Rows are points. The points of each table are mixes of a few directions, plus a little noise. How many directions does each table use, and how many do they share? Where both have some left over, give the other angles between the two spaces (their principal angles), to ten degrees, smallest first.
In the rows, 128 means zero.

First (7 x 3):
[[130 117 228]
 [127 131 105]
 [128 125 156]
 [127 133  82]
 [127 132  94]
 [128 129 125]
 [128 131 107]]
Second (4 x 3):
[[125 168 141]
 [112  87 126]
 [132  82 112]
 [144 176 132]]
Directions: first 1, second 2, shared 0; angles 60

First, 10 rows:
[[115 146 131 131 145 112 113 135]
 [ 67 212 142 145 205  52  57 160]
 [123 135 129 130 134 122 122 130]
 [157  87 121 120  91 164 162 113]
 [105 160 134 134 157  99 101 140]
 [150  99 123 122 101 155 153 117]
 [118 143 131 131 141 115 116 133]
 [138 115 126 125 115 141 139 123]
 [146 102 124 123 105 151 150 119]
 [162  82 120 119  85 170 167 110]]
Second (9 x 8):
[[149 118 129 158 142  96  95 117]
 [143 147 139 117 139 149 139 166]
 [132 144 119 117 126 140 139 151]
 [107 138  90 134 117  96 114 111]
 [ 46 110 198 125 152 116 113  64]
 [123 162 135 119 149 131 126 164]
 [158 108 117 110  96 174 169 139]
 [177  69 103 162  97 112 118  83]
 [117 157 123 112 134 138 138 157]]
Directions: first 1, second 4, shared 1

First, 11 rows:
[[117 129 138 143 133 127 122 147 162 142 131]
 [ 90 133 160 180 145 125 105 196 245 178 139]
 [101 131 151 166 141 125 111 176 211 164 135]
 [122 129 132 136 130 128 125 138 146 136 130]
 [158 124 102  86 114 131 146  74  36  88 120]
 [124 128 130 133 129 128 126 134 138 132 129]
 [144 126 114 106 121 129 137  99  79 107 124]
 [150 125 109  97 118 130 142  88  59  98 122]
 [133 128 124 121 126 129 131 119 113 122 127]
 [117 129 137 144 133 127 121 148 162 144 131]
 [151 126 108  96 118 129 142  87  57  97 121]]
Second (11 x 11):
[[126 114 142  90 109 137 168  95  65  96 135]
 [122 151 115 164 152 109 101 139 154 142 133]
 [148 131 107 131 116 146 148  93  78  94 115]
 [178 152 194 151 151  65  90  92 128 174 136]
 [126 103 113 107  98 172 156 138 125 108 111]
 [ 99 128  78 126 133 144 123 156 142 116 128]
 [165 132 149 133 133 106  99 122 146 160 118]
 [ 95 133 121 153 127 147 157 131 123 101 137]
 [152 136 167 101 154  62  76 124 140 182 144]
 [103  94 100  82 100 172 153 159 133 110 119]
 [ 94 134 121 170 133 147 136 159 172 126 132]]
Directions: first 1, second 5, shared 1

First, 10 rows:
[[129 126 127 125 126 128 124 128 125 128 127 126 126 129 129 126 127 127]
 [141  86  85  37  72 137   7 124  55 129 108  76  54 144 165  74  98 112]
 [123 143 144 161 149 125 172 129 155 127 135 147 155 122 115 148 139 134]
 [131 118 118 107 115 130 100 127 111 128 124 116 111 132 136 116 121 124]
 [119 156 156 189 165 122 209 130 177 127 141 162 178 117 104 164 148 139]
 [135 105 105  79  98 133  63 126  88 129 117 100  88 137 148  99 112 119]
 [126 133 133 139 134 127 142 128 136 128 130 134 137 126 124 134 131 130]
 [122 148 149 172 155 124 186 130 163 127 138 153 164 120 110 154 142 136]
 [124 141 142 158 146 125 167 129 152 128 134 145 152 123 116 145 138 133]
 [130 122 122 114 120 129 110 127 117 128 125 120 117 130 134 120 123 125]]
Second (9 x 18):
[[ 59 152 123 128 142 166 127 110 118  91 119 151 135  81 133 128 162 139]
 [126 116 144 121 109 123 114 148 115 136 116 114 119 118 124 131 130 137]
 [103 123 155 126  79 125 117 183 133 140  94  92 133 106  96 116 132 130]
 [161 155  88 155 174 126 174  84 178 122 162 158 157 174 132 118 107  98]
 [143 143  95 134 147 131 143 102 154 122 144 139 140 156 131 111 113 104]
 [118 103 134  91 119 136  76 121  68 121 122 123  87 106 157 137 140 150]
 [187 107 135 133 149 101 137 116 121 149 153 136 117 160 144 153 112 134]
 [115 124 197 169 122 110 173 176 139 146 115 130 152  93  97 175 155 163]
 [142 127  83  96 112 135  91 114 127 125 127 109 112 158 138  84 101  97]]
Directions: first 1, second 4, shared 1

First:
[[143 131  87 159 165 107 122 130  90 132 163 139 122 144 139 143 143  94
  107 112 161  90 170 138 103 118 110 124 114 135 141 110]
 [178  57 150 176 122  93 155  78 133 114 105 105  99  96 104 171 126 167
  172 139 121 109 153 111 175 134 157 142 100 141 114 148]
 [174  95  93 152 160 123 145 109  74 140 139 125 112 130 162 109 163  72
  138 107  92 106 176 130 143 143 169 116 133 179 137 141]
 [ 87 187 170  89 131 154  94 170 152 136 123 165 158 125 161  95 130 123
  124 125  72 171  58 138  69 121 119 118 160 139 109  89]
 [102 154 154 107 122 139 111 149 142 126 124 140 133 133 125 127 125 145
  128 129 128 150  96 133 107 123 121 132 135 118 120 106]
 [147 114  86 158 144 107 137 114 106 127 151 121 121 137 121 147 129 112
  111 124 171  89 174 128 133 122 111 128 109 120 144 135]
 [ 71 188 173  61 109 174  99 176 153 135 112 149 148 140 142  87 127 136
  125 126  91 191  56 139  96 131 131 124 165 123 115 102]
 [132 130 114 130 118 128 138 117 156 131 125 126 159 107 142 109 109 115
  117 142 101 119 118 117 130 125 110 116 134 126 130 154]
 [118  96 124 120  81 127 153 107 146 110 111  81 101 141  57 163 101 188
  131 147 215 126 151 117 198 135 124 153 101  69 142 166]]
Second, 8 rows:
[[ 77 162 149 121  71 143 145 117 201 123 132 150 143 119 109 160 112 165
  136 183 129 161 135 133 138 119  91 153 140  83 134 149]
 [191  82 130 181 161  92 138  94 117 129 122 131 131  86 161 132 137 108
  151 122  67  94 138 114 124 127 149 114 118 179 111 131]
 [115 145 138 117 168 116  83 173  80 121 140 126 102 167 103 145 133 147
  107  85 211 118 106 141  84 116 119 131 104 114 122  61]
 [ 81 165 142  93  89 157 129 140 169 128 125 138 144 133 121 120 117 143
  123 154 124 164 110 133 131 127 110 136 148  99 133 140]
 [163  99 129 132 143 138 143 112  95 140 118 129 114 119 165 100 163  90
  158 115  55 138 146 129 148 150 185 118 147 187 124 141]
 [119 110 135 130  88 125 148 106 164 116 114 107 121 121  87 156 105 173
  137 156 164 132 138 118 170 128 117 146 115  89 133 158]
 [128 130 124 109 150 115  95 160 115 119 119  98 136 140 102 113  94 148
   91  95 193 105  75 117 105 117 104 113 104 102 121 102]
 [149 130  79 139 155 137 142 121  84 148 154 144 132 137 178  96 164  50
  120 115  83 115 177 138 125 139 148 112 149 173 146 143]]
Directions: first 5, second 6, shared 5

First:
[[111 162 178 135 120 105 140 120 122 133 130  85 109 127 141 110 182 158
   93 126 141  73  96 149 104 173 179 109 167  92 138 109]
 [100 162 128 106 132 137 194 155 192 148 150 110 118 143 101  90 139 127
  127 114  74 117  88 180 102 108 140 139 191 111  83 127]
 [ 85  97  79 110 130 161 116 133 153 127 143 119 144 112  52 118 108 108
  162 100 127 147 114 127 144 120  82 115 147 173 106 117]
 [182  79 147 149 114 170  99  74  93 152 102 148 121 125 201 163 122  97
  129 136 161 132 222  82 165 129 118 117  72 103 196 139]
 [121  80 112 120 123 160  94  99 108 130 131 110 137 102 125 153 113 127
  140 109 164 127 158 123 146 143 104 111 107 133 152 127]
 [124 149 134 140 127 114 131 140 136 125 121 143 124 143 108 109 144 115
  128 137 117 132 111 106 130 127 132 126 142 145 120 118]
 [162 160 147 160 127  96 124 142 117 120 103 179 121 159 143 117 142 106
  121 163 114 146 132  75 137 114 140 138 111 143 134 127]
 [139 136  99 103 150  82 126 162 103  88 144 128 150 114 151 165  74 186
  125 140 126 151 104 180  95 109 128 169  87 124  96 159]]
Second:
[[137 113 113 122 146  92 158 137 103 133 155 117 118 115 128 107 124 171
   99 113  97 157 101 164 101 102 169  99 143 138  71 124]
 [109 135 101 146 135 112  53 156  90  99 105 118 151 112 128 177 116 126
  154 160 190 127 104  96 140 168  79 125  64 158 169 146]
 [111  98 101 138 136  97  63 125  64  97 129 113 143  95  96 147 122 157
  127 123 178 142 106 104 135 157 120  92  97 177 129 116]
 [129 160 143 126 118 155 141 138 172 136 112 138 130 151 148 138 129  95
  147 146 122 106 141 126 134 129 105 166 127  99 158 143]
 [129 145 165 108 106 166 170 102 189 138 129 141 121 153 120 104 137 105
  130 112  99  97 160 140 132 118 136 169 178  90 135 116]
 [100 164 151  99 111 140 130 124 175  97 128 127 144 140  96 130 124 131
  142 120 134  84 124 146 122 147 118 189 161 105 140 120]
 [158  84 109 168 136 138 104 118  81 164 112 137 114 119 161 135 139  97
  127 141 142 166 155  77 155 120 119  63  82 155 150 134]
 [152 125 139 116 135 125 205 123 151 159 153 132 104 140 144  87 134 142
   99 108  61 145 132 172 104  81 178 121 174 103  74 124]]
Directions: first 5, second 4, shared 2; angles 50, 90

First (11 x 32):
[[158 160 146 107 127 123 153 122 157 193  67 160  84 148 110 146 171 147
  125 134 103  86 109 138 151  99  97 119 149 128 154  94]
 [153 163 124 116 166 113 104 112 133 137 162 103 116 153 147 158 117 135
  103 117 133 124 142 131 111 116 139 123 117 124 152 144]
 [158 171 121 115 178 108  94 107 130 134 177  91 116 158 154 164 112 135
   97 113 137 126 148 128 103 116 145 123 112 123 157 154]
 [114 116 115 142 141 128 103 128 108  84 183  97 157 121 147 125  93 116
  123 120 148 159 145 121 106 146 154 134 109 126 117 158]
 [ 93  85 119 149 105 141 128 142 105  80 147 123 164  99 129  98 106 112
  145 131 141 158 130 120 124 156 142 138 121 129  96 140]
 [111 105 128 137 106 138 139 138 123 116 116 139 138 112 119 110 129 121
  142 134 127 135 122 124 135 138 125 132 132 130 113 122]
 [149 149 144 111 118 127 157 127 153 185  65 163  90 140 107 137 171 144
  131 137 104  91 108 137 153 104  97 120 150 128 145  93]
 [164 182 120 112 189 104  88 103 132 136 186  86 113 164 158 172 109 137
   90 111 139 125 153 130 100 112 148 121 109 122 163 158]
 [141 139 143 116 112 130 157 130 149 174  67 163  99 133 107 131 165 141
  136 138 107  97 108 135 152 110  99 124 149 130 137  96]
 [ 77  68 105 164 114 142 102 143  85  35 200  93 194  91 146  91  71  99
  142 123 161 188 148 112 103 175 166 143 101 129  83 169]
 [ 92  72 143 141  53 155 185 157 130 138  39 190 133  88  85  79 163 123
  173 152 107 120  93 129 170 140  95 135 158 136  92  82]]
Second (10 x 32):
[[130 132 121 143 157 112 101 168  96 141 159  96 104 129 149 152  91 145
  114 136 131 146 151 120 127 138 151 162 128 125 134 162]
 [125 123 138 107  84 151 167  67 176 109  81 176 163 125  97  92 184 102
  150 117 123 102  95 140 130 112  94  78 128 132 119  78]
 [127 127 131 120 113 135 142 109 144 121 112 145 140 127 118 116 147 120
  135 124 127 119 117 132 129 122 117 110 128 129 124 111]
 [126 125 133 117 105 140 148  96 153 118 103 153 146 127 112 109 157 114
  140 122 125 114 111 134 129 120 109 102 129 130 123 100]
 [127 125 132 119 111 137 144 104 148 120 109 147 143 127 115 113 150 118
  136 124 127 118 114 133 128 121 113 107 129 129 125 107]
 [132 135 114 156 186  98  76 209  65 153 191  65  82 132 169 176  55 162
   98 142 134 163 171 113 126 149 174 194 126 123 140 196]
 [127 124 133 116 106 140 148  96 154 117 103 153 146 127 112 109 158 114
  139 122 126 113 111 134 128 119 110 101 129 129 123 101]
 [128 126 132 120 112 136 142 106 145 121 110 146 141 127 116 115 148 118
  136 123 126 118 116 132 129 122 115 109 129 130 125 108]
 [132 137 111 164 201  90  62 231  48 161 207  49  69 131 181 189  34 171
   91 147 136 173 183 109 125 155 185 212 126 123 143 215]
 [127 125 133 117 106 139 148  98 152 119 104 152 145 128 112 110 156 115
  139 123 125 115 112 134 129 120 111 104 129 130 124 103]]
Directions: first 2, second 1, shared 0; angles 50

First, 9 rows:
[[137 155 130 101 131 143 107 155 133 142 156 162 146 130 136 129 122 131
  114 171 129 116 104 123 100 131 143 158 110  89 149 105]
 [114  88 125 168 123 106 159  88 121 108  87  78 102 124 116 126 136 123
  149  64 127 145 163 135 169 123 107  83 155 186  97 162]
 [132 139 129 117 129 134 120 139 130 134 139 142 135 129 131 128 126 129
  122 145 128 123 119 126 117 129 134 140 121 112 136 119]
 [139 160 130  96 132 146 103 160 134 144 161 168 149 131 138 129 121 132
  111 179 129 114 100 122  95 132 145 164 106  81 153 101]
 [107  67 123 189 121  94 175  67 117  98  66  53  88 122 109 125 141 121
  160  32 127 154 181 139 191 120  96  60 169 216  81 179]
 [140 162 131  94 132 147 102 162 134 145 162 170 150 131 138 130 121 132
  110 182 128 113  99 122  93 132 146 166 105  79 154 100]
 [119 102 126 154 125 114 148 102 124 115 102  96 111 126 120 127 133 125
  141  88 128 139 150 133 154 125 114  99 145 165 108 149]
 [121 108 126 148 126 117 143 108 124 118 108 104 115 126 122 127 132 126
  138  97 128 136 145 132 148 126 118 106 141 156 113 144]
 [142 170 131  86 133 151  96 170 136 149 170 180 155 132 141 130 119 133
  106 194 129 110  92 120  85 133 150 175 100  67 160  93]]
Second (11 x 32):
[[130 133 127 122 127 132 122 133 127 132 133 135 132 130 128 126 124 129
  127 137 128 122 124 130 121 128 130 133 124 118 131 123]
 [147 174 142 102 148 142 119 161 154 140 167 172 149 118 153 147 147 124
   95 181 124 156  94  85 104 138 160 178 107  96 175 109]
 [122 105 131 160 132 110 157 100 132 112 101  94 109 120 125 134 145 121
  136  82 126 159 150 117 162 127 120 102 148 176 115 156]
 [141 156 139 117 144 134 128 146 149 132 150 152 139 118 145 144 147 123
  105 156 124 157 109  92 119 136 151 158 117 117 160 121]
 [127 131 123 115 120 135 112 137 118 135 134 138 134 136 123 119 112 133
  131 142 130 101 123 147 114 126 124 131 121 107 123 116]
 [123 122 120 121 117 132 115 130 114 132 126 130 130 137 119 116 110 134
  138 132 131  97 130 153 119 125 119 121 126 115 115 120]
 [134 154 121  85 118 152  85 165 117 151 161 172 153 142 126 115  98 139
  122 186 133  74 101 154  81 128 135 158 102  61 138  90]
 [110  83 116 158 111 112 142  93 105 115  89  83 106 135 105 113 115 130
  159  73 132 108 162 164 155 119  98  79 150 165  84 150]
 [132 149 120  88 116 150  87 160 114 149 156 166 151 143 124 113  96 139
  126 180 133  73 105 158  85 127 132 152 104  66 132  93]
 [114  93 119 149 114 116 137 102 110 118  98  94 111 135 111 115 116 130
  152  87 131 111 154 158 148 121 104  91 145 155  94 144]
 [129 109 151 193 160  92 203  81 167  93  93  75  95  93 147 166 198 103
  116  53 117 249 156  49 200 135 137 104 163 233 141 188]]
Directions: first 1, second 2, shared 1

First, 10 rows:
[[175 199 139 119 118 139 122  80 162 110  94 111 112 121 130  99 162 152
  207 167 137 146 156 117 114 137 156 109 170 128 151  89]
 [168  91  75  31 123 169 135 182  96 128 137 202  95 150  84 104 125 110
  152 165 148 169  42 183  91 132 164   7 125 152 117 105]
 [158 185 145 148 128 114 129  78 158 124 111 105 138 111 139 114 154 142
  186 147 132 142 160 103 128 130 133 153 155 128 141 110]
 [ 90 122 148 162 125 126 118 127 131 121 122  97 127 131 144 145 118 138
   85 103 115  93 162 117 144 130 115 164 121 111 133 142]
 [119  85 113 129 144 104 144 153 106 154 164 156 158 121 123 142 111 100
  103 112 130 142  90 130 134 116 105 146 100 141 104 154]
 [126 122 129 142 137 109 136 124 127 141 142 130 148 119 132 135 126 119
  126 120 128 134 124 118 135 122 114 154 120 132 120 139]
 [111 135 142 149 124 128 121 120 135 121 119 106 125 129 138 134 127 137
  112 117 121 109 154 119 136 130 124 148 130 118 135 131]
 [124  74  98  90 133 136 137 176  95 141 153 173 126 139 107 132 109 104
  100 124 134 141  71 157 119 123 127  88 104 141 109 140]
 [123 136 138 150 132 113 130 114 135 132 131 115 142 120 138 133 130 128
  128 121 125 124 143 114 137 125 117 159 127 126 127 135]
 [ 85 131 153 160 116 141 109 125 137 108 107  84 109 139 146 142 119 150
   81 104 111  79 177 121 142 135 124 152 129 104 143 134]]
Second:
[[ 96  66 106 162 158 102 144 154 115 141 143 146 138 141 143 152 115 118
   81 119 123 127  90 111 139 108 121 139 138 132 123 141]
 [176 127  75 135 123 139 136 196 115 176 156  84 166  68 152 168 180 122
  187 139 134 115 149 140 114 113 157 163 139 139 174 140]
 [132 201 190  83  93 152 102  55 152  82  91 132  90 152  94  73 108 145
  141 130 130 133 163 142 127 163 117  94 107 115 104 107]
 [149 141 115 111 122 149 124 133 134 117 109 127 105 133 127 119 146 141
  158 153 132 133 126 135 113 132 157  90 155 128 148 104]
 [ 83  87 124 145 123 143 117 169 112 127 131 108 117 138 140 156 112 132
   62  99 116  83 141 137 137 128 125 139 115 113 136 147]
 [143 165 140 102 106 153 114 117 138 113 110 115 110 127 118 111 137 140
  152 137 131 122 153 143 120 143 139 108 128 122 137 115]
 [ 92 110 151 141 136 109 129 108 125 120 131 142 129 148 123 126  97 120
   79 105 121 126 119 117 144 128  99 141 108 124 100 141]
 [152 127 122 144 161  76 158  94 134 150 151 167 167 116 129 117 131 106
  163 143 139 183  84  99 131 111 109 151 136 150 102 129]]
Directions: first 3, second 4, shared 2; angles 60

First (8 x 32):
[[ 65  89 132 157 205 150  68 104  92  84 143 178 138 154 111 136 141 110
   81 139 148 160 151 145 160 157 111 137  80  94 130 135]
 [149 133 131 118 100 123 148 137 139 142 121 111 126 114 136 127 125 137
  146 127 130 117 121 127 120 123 136 129 142 140 128 128]
 [136 136 126 125 120 124 135 130 132 133 128 123 126 127 128 126 126 129
  132 126 122 125 126 124 124 123 128 125 133 132 128 126]
 [126 129 127 129 131 129 125 128 127 126 129 130 128 131 126 128 128 126
  125 128 127 129 128 127 129 129 127 126 126 127 128 128]
 [159 138 130 114  90 119 158 140 146 149 118 104 125 109 139 125 122 139
  154 125 127 113 117 125 115 118 138 128 151 146 127 127]
 [181 194 109 100  73 102 172 147 159 164 129  85 112 130 131 112 117 134
  153 108  77 104 108  93  92  86 134 102 172 153 123 108]
 [ 70   7 172 161 175 168  86 111  93  90 108 178 156  92 141 158 143 136
  119 165 232 151 150 197 180 197 133 182  75 106 136 166]
 [140 198  99 119 131 109 130 129 137 134 149 115 112 168 110 110 124 113
  113 106  62 126 124  86 106  93 117  92 145 127 123 104]]
Second (11 x 32):
[[140 126 103 149 152 136  92 125 127  94 108 120 148 131 111 157 118 148
  119  89 174 135 141 131 126 176 137 147 143 119 137 124]
 [114 143 120 131 140 111 109 127 121 118 138 130 122 154 129 106 131 108
  108 129 104 126 118 107 126 116 127 108 120 109 128 122]
 [120 137 170  87  78 112 200 141 138 196 156 139 103 126 160  90 146 109
  152 193  57 110 104 143 132  59 112  94 112 154 112 130]
 [151 160 148  94  80 101 186 153 157 186 136 132 128 152 157 126 139 147
  155 158  95  99 103 176 127 109 117  90 140 157 120 109]
 [133 133 116 137 138 127 111 128 129 112 121 124 137 137 122 139 124 136
  122 110 145 129 131 130 126 149 132 130 135 122 132 123]
 [161 148 147  96  78 114 191 152 159 185 126 130 135 134 153 146 134 161
  164 149 119 102 112 187 129 126 120 108 147 166 121 113]
 [146 109 114 146 143 153 108 123 129 102 103 121 149 105 111 170 115 157
  134  93 188 139 150 140 129 177 139 165 144 133 137 131]
 [112 133 156 103 102 115 168 132 128 168 153 137 104 129 148  90 141 102
  136 175  70 119 111 122 131  70 116 103 110 137 117 132]
 [115 136  78 173 193 125  32 113 107  46 114 120 143 160  97 135 116 118
   78  66 167 145 141  84 120 179 141 137 131  78 142 123]
 [101  70 149 138 141 174 129 102 102 117 133 131 111  58 113 120 124 104
  133 144 137 158 155  92 135 102 132 178 104 130 127 164]
 [115 113 109 153 163 141  81 113 110  85 121 124 131 122 108 131 120 118
  106 102 151 145 143  96 126 147 136 149 123 105 135 136]]
Directions: first 2, second 3, shared 0; angles 30, 50
